Each row is a point. Each copy is the shape, with its points in the same order, turned, moved and blurred by noise. Is it also mirrored, or only turned?
In the rows, zero is written as 128.

Shape:
[[172 155]
 [183 129]
 [109 113]
 [142  81]
 [125 171]
 [ 82 112]
 [172 112]]
Copy 1 (7 x 2):
[[110 161]
 [137 172]
 [147  95]
 [181 124]
 [ 95 117]
 [143  67]
 [150 158]]
Copy 1 is: only turned
Copy 2, 7 rows:
[[120 166]
 [ 94 151]
 [124  81]
 [ 72  87]
 [166 131]
 [147  54]
 [ 95 125]]
Copy 2 is: mirrored
Copy 3 (7 x 2):
[[187  97]
 [170  78]
 [118 127]
 [108  85]
 [180 143]
 [105 152]
 [148  74]]
Copy 3 is: only turned

Shape (6 x 3):
[[212 171 136]
 [145 101 129]
 [ 96 161 142]
 [120  98 121]
 [114 102 190]
 [158 121 117]]
Copy 1:
[[163 187  44]
 [126 114  92]
 [162 139 153]
 [114 106 115]
 [172  75 111]
 [122 137  85]]
Copy 1 is: only turned
Copy 2:
[[158  21 110]
 [103  99 134]
 [176 131 153]
 [107 121 132]
 [118 107 197]
 [125  86 112]]
Copy 2 is: only turned
Copy 3, 6 rows:
[[196 155 157]
 [115 111 140]
 [ 87 168 106]
 [ 91 102 129]
 [ 66 139 174]
 [133 109 122]]
Copy 3 is: only turned
Copy 4 (6 x 3):
[[139 223 126]
 [135 125 106]
 [ 94 122 180]
 [129 101 119]
 [ 63 115 101]
 [146 145 117]]
Copy 4 is: mirrored

Shape, 7 rows:
[[128 142 153 126]
 [159 118 159 110]
 [126 110 177  95]
 [138 110 108  34]
 [ 58 121  97 161]
 [105 133 124 127]
 [ 94 102 111 163]]
Copy 1 (7 x 4):
[[145 122 136  94]
 [165 148 153 121]
 [180 118 172 104]
 [117 149 234 110]
 [ 91  43 135 101]
 [121  98 149  97]
 [111  66 129 132]]
Copy 1 is: mirrored
Copy 2:
[[105 144 138 156]
 [134 143 146 187]
 [109 162 121 201]
 [172 209  92 173]
 [ 83 111  74 101]
 [107 142 109 134]
 [110  95  85 127]]
Copy 2 is: mirrored

Shape (11 x 6):
[[ 83 139 162  85 150 154]
 [249 143 116 149 169 141]
 [168  81 160 199 138 129]
 [ 84 146 142 111  50 144]
 [144 140 114  98 161 120]
 [150 147 131 114 157 134]
 [ 94 164 113 126 167 160]
 [ 74 144 146 120 153  90]
 [138 145 144 127 159 100]
 [ 99 104 117 114 134 131]
 [ 77 152 118 102 137 157]]
Copy 1, 11 rows:
[[ 75 129 104  85 117  54]
 [154 208 144 179 119 168]
 [133 101 181 191 143 124]
 [130  61  62  91  88  94]
 [104 165 122  91 136 129]
 [114 161 126 114 114 118]
 [ 52 142 116 100  96 113]
 [ 88 105 154  57 115 102]
 [120 144 154  98 117 118]
 [ 84 106 111  99 152 111]
 [ 64 120  88  87 105 102]]
Copy 1 is: mirrored
Copy 2 (11 x 6):
[[147 144 174  80 173 168]
 [ 75  81 125 198 167  65]
 [ 96 191 106 146 135  68]
 [153 152 140 108  87 202]
 [154 102 172 137 161 113]
 [124 115 162 134 161 118]
 [131 101 161  68 147 122]
 [159 157 209  88 134 119]
 [128 133 189 133 145 101]
 [179 151 143 103 146 119]
 [158 114 163  71 142 153]]
Copy 2 is: mirrored
Copy 3 (11 x 6):
[[ 98 150  98 123  95 169]
 [163 195 144 143 203  50]
 [108 100  92 177 186  77]
 [ 97 101 183 155  76 168]
 [103 161 138  89 137 113]
 [121 160 134 114 144 119]
 [148 147 117  72  99 131]
 [ 92 101 119  81 136 176]
 [104 148 129 106 175 136]
 [ 74 115 123 113 104 109]
 [108 135 124 100  80 151]]
Copy 3 is: mirrored
Copy 4, 11 rows:
[[110 106 177 118  97  62]
 [107 197 135  26 173 147]
 [100 116 114 113 201 160]
 [103 110 156 162  51 142]
 [146 152 144  83 111  86]
 [115 150 143  78 117  96]
 [ 99 157 124 129 102  61]
 [140  89 110 119  95  69]
 [132 118 123  77 124  98]
 [145 131 146 143 121 105]
 [110 138 146 143  82  69]]
Copy 4 is: mirrored

Shape (12 x 8):
[[129 173 165  98 136 150 169  49]
 [174  96 133 190 144  94 116 140]
 [122  74  87 148 134 132 133 109]
 [123  69 142 163 116 135 102 122]
 [125 152 173  68 103 178 117 124]
 [127  48 174 164 192  84 134 150]
 [ 90 138 113  93  91 117  63 125]
 [105 103 134  94 119  69  98 129]
 [166 119  66 113  83 135 147  90]
 [141 103 111 132 140 132 127  67]
 [194 188 107 144 187 170 168 105]
 [121 174 111 135 102 137 172 110]]
Copy 1 (12 x 8):
[[ 38 165 136  97 115 154 124  88]
 [167 127 128 130 196  87 120 167]
 [131 117 150 163 120 120  89 159]
 [146 103 102 110 124 126  88 174]
 [106 164 109  93  71 156 161 131]
 [175  78 179  70 180 130 109 153]
 [151 124  62 160  92 180 140 129]
 [167 121 124 140 137 185 119 113]
 [113 188 132 185 101 121 105 156]
 [ 99 132 134 135 124 114  87 118]
 [ 54 156 172 140 140  70 187 131]
 [ 67 160 128 158 144 160 150 163]]
Copy 1 is: mirrored
Copy 2:
[[123 183 177 138  91 118 192 176]
 [179 121  85 128 124  78 128  77]
 [142 133  93  84 122 152 121 113]
 [149 147  99 131 153 142 133  72]
 [ 72 156 183 153 168 124 163 143]
 [165 112 115 171  79 128  90  46]
 [106 111  97 158 193 152 147 166]
 [147 115 114 178 153 144 100 152]
 [140 163 113  58 154 110 126 173]
 [134 166 100 109 106 132 146 136]
 [ 99 125 144  77  69  44 187 142]
 [151 119 167  92 135 119 182 171]]
Copy 2 is: only turned
Copy 3:
[[108 147 123 161 153 196  53 129]
 [133  50 160 119 163 128 163 144]
 [ 79  96 174  87 116 152 159  97]
 [110 112 151  84 175 153 180 111]
 [132 192 111 158 171 145 107  85]
 [173  83 237 108 150 166 171 135]
 [ 99 174 134  80 164  79 117 106]
 [134 128 186  77 166  94 101  99]
 [ 54  86 109 127 132 127 101  67]
 [ 68 108 164 122 142 157 117 118]
 [106  89 102 206  91 152 102 144]
 [117 114  84 113 116 157  88 109]]
Copy 3 is: only turned

Shape, 12 rows:
[[141 170 124 111 163 120 123 146  83]
 [158  91  99 135 143 151 147 150 124]
 [191 187 188 116  87  97 114 159 158]
 [106  74  86 127  79 169 201  80  95]
 [134 160 134 133 140  86 143 121 176]
 [160 146 135 115 166 133 171 101 106]
 [180 131 190 169 109  74 127  97 138]
 [ 96  78 140 130 131 168 200 141  97]
 [ 66  95  95 217  80 194 160 100 121]
 [116 116 154  97 164 147 142 124 114]
 [143 138 152 117 116  75  91 123 135]
 [164 165 168 119 143 138  77 114 167]]
Copy 1:
[[120 182 136  85  99 109 135  94 136]
 [137 152 150 168 140 130 102  97 124]
 [152 210  71 111  55 182 113 131  80]
 [ 84 103 183 152 186 183 131 160 137]
 [167 157  68 120 117 158 154 108 123]
 [114 202 129 124 147 137 149 115 149]
 [130 198  37 125 131 145 105 171 102]
 [ 80 129 146 135 178 179  91  86 154]
 [ 45  45 115 189 144 154 127 135 133]
 [125 168 130 114 129 152 105 100 186]
 [168 159  82  92  95 136 105 150 124]
 [152 187  77 141  50 134 123 131 159]]
Copy 1 is: only turned
Copy 2 (12 x 9):
[[ 70  76 135 139 101 154 181 125 125]
 [117 124 160 129 122 106 137 142 177]
 [112 146 187 108  68 216 130 108 119]
 [194 103  83 129  98  62 131 127 194]
 [107 140 123  77 117 158 127 177 122]
 [ 95 108  95 138 104 160 141 144 163]
 [125 191 129 107 133 208 143  92 133]
 [174 117 120 180 123  93 162 158 159]
 [213  86  99 127 168  70  72 103 139]
 [106 125 118 178  96 115 160 146 117]
 [ 97 155 147  82 105 156 172 102  98]
 [ 64 158 152 113  87 163 104 108  99]]
Copy 2 is: only turned
Copy 3 (12 x 9):
[[ 87 119 117 146 182 110 154 133 135]
 [108 150 186 133 131 125 164 115 101]
 [154  78  77 161 101  88 135 167  96]
 [ 79 181 220  91  76 124 108 113 177]
 [161 162 113 131 147  95 126 170 116]
 [ 87 170 133 166 140  83 143 133 138]
 [172 140 107 203  98 123  95 143 121]
 [ 50 184 178 115 100 159 136 147 127]
 [138 196 174  65  67 194 149  99 189]
 [ 69 166 127 130 143 121 121 124  99]
 [154 114 113 145 157 117  88 134 106]
 [149 132  70 137 130  91 133  99  85]]
Copy 3 is: only turned
